Each row of a before or after table is a point. The points were changed in one or more steps. Then noise was added and the rows were shuffled. The steps act on columns, c1 being the first. Write out the steps. A step turns or swaps two columns, mirrors them in a line or flattens them onto one, adds a multiple of one to another, or multiplies or shifts one. Angles are multiples of 10 degrees, from the lower column toward the higher: turns from -170 to 170, lines from 10 to 170 but not 90. Use the fewest steps. Two steps may share a column if one is a turn and the other turns, adds or multiplies; they go together, in the order done. Otherwise the lowest column goes first.
(in the rows, 128 means zero)

Before:
[[117 136 131]
 [118 132 130]
 [133 134 124]
 [114 103 131]
 [141 141 119]
 [121 140 132]
 [112 125 129]
 [120 128 132]
 [120 141 117]
 [118  88 101]
 [130 130 131]
 [123 140 128]]
After, 12 rows:
[[150 167 117]
 [138 146 123]
 [116 129 132]
 [128 134 131]
 [117 139 129]
 [111  52 132]
 [131 167 117]
 [145   9 101]
 [112 120 129]
 [124 164 129]
 [114 152 129]
 [118 164 131]]
Steps: add -1 times c3 to c1; multiply c2 by 3

Before, 13 rows:
[[129 117 160 178 113 135  87 137 121]
 [126 135 108 136 142 105 104  77  73]
 [ 96 134 124  91 126 102 129  93 128]
 [147 115 141 122 112 156  96 135 131]
 [134 131 113 125 140 118 182  96  89]
 [128 155 114 117 109 135 122  98  95]
 [123 138 133 115 144 131 119 156 177]
 [146 117 126 159 127 128  93 154 173]
 [102 107 118 119 146 145  99 137 140]
 [112 123  94 152  93 117 134  83  68]
 [122 106 124 102 127  98 134  76 101]
 [162 134  87 148  86 123 104 164  84]
 [153 127 101 152 112 141 139  91 116]]
After (13 x 9):
[[123 139 142 116 135 131 118 174 177]
 [126 136 127 113 158 105 104  73  72]
 [152 127 103 159 141 141 139  53 116]
 [135 131 139 100 133 118 182 110  90]
 [146 117 120 215 138 128  93  88 173]
 [101 107 134 113 154 145  99 152 140]
 [ 96 134 125  21 130 101 129 173 128]
 [146 115 117 118 117 157  96 145 131]
 [163 134  68 197 149 123 104 117  84]
 [122 106 126  34 130  98 134 138 100]
 [111 123  82 153 138 117 134  47  68]
 [128 155 103  84 132 136 122 125  95]
 [129 117 125 249 105 135  87  38 120]]
Steps: add 0.3 times c7 to c3; turn c3 and c5 by -60 degrees; multiply c4 by 3; turn c4 and c8 by -40 degrees

Before, 13 rows:
[[126 123 123 124 134 120 132 165 139 122 110 131 116 123]
 [168 125 146 126 139 124 125 138 122 140 109 108 106 143]
 [114 138 129 129 137 119 128 122 132 124 115 125 127 128]
 [119 129 129 122 162 121 137 156 140 107 104 145 139 133]
 [115 122 122 144 139 148 125 119 116 130 122 143 123 101]
 [162 120 119 137 129 126 102 115 116 139 117 115 114 140]
 [153 137 135 124 134 125 109 125 120 112 120 146 106 133]
 [127 123 117 144 135 122 139 118 150 135 123 136 128 130]
 [118 143 142 138 130 139 133 127 117 116  73 144 138 134]
 [124 116 117 121 132 154 132 124 137 130 110 121 117 109]
 [122 121 118 120 136 125 138 122 118 129 123 144 115 134]
 [115 129 133 141 128 164  97 146 146 133 110 120 107 141]
 [128 114 140 136 131 125 100 119 143 138 116 136 124 135]]
After:
[[101 117 123 131 163 122 141 105 119 102 104 141 138 134]
 [121 130 129 134 135 118 150 107 126 122 110 133 116 123]
 [ 90 132 135 116 126 164 150 146 136 125 110 121 107 141]
 [ 87 123 127 127 136 118 124 131 126 122 116 119 128 128]
 [117 143 130 141 132 153 125 126 131 126 110 130 117 109]
 [111 124 128 141 136 126 122 123 122 143 123 143 116 134]
 [203 110 122 125 135 125 133 144 104 137 120 137 105 133]
 [ 88 123 144 123 138 148 123 136 122 140 123 143 123 101]
 [128 133 127 114 131 125 132 155 143 122 116 143 124 135]
 [ 98 106 127 111 129 140 125 124 115 127  74 130 137 135]
 [247 143 116 116 139 125 135 124 130 149 109 115 107 143]
 [125 126 147 127 135 121 118 124 144 113 123 137 128 130]
 [229 142 141 128 128 126 129 157 129 152 116 122 115 140]]
Steps: multiply c1 by 3; mirror c2 and c12 in the line at 110 degrees; turn c3 and c4 by -130 degrees; turn c7 and c8 by -120 degrees; multiply c7 by 0.7; add 0.5 times c13 to c9; turn c9 and c10 by -60 degrees
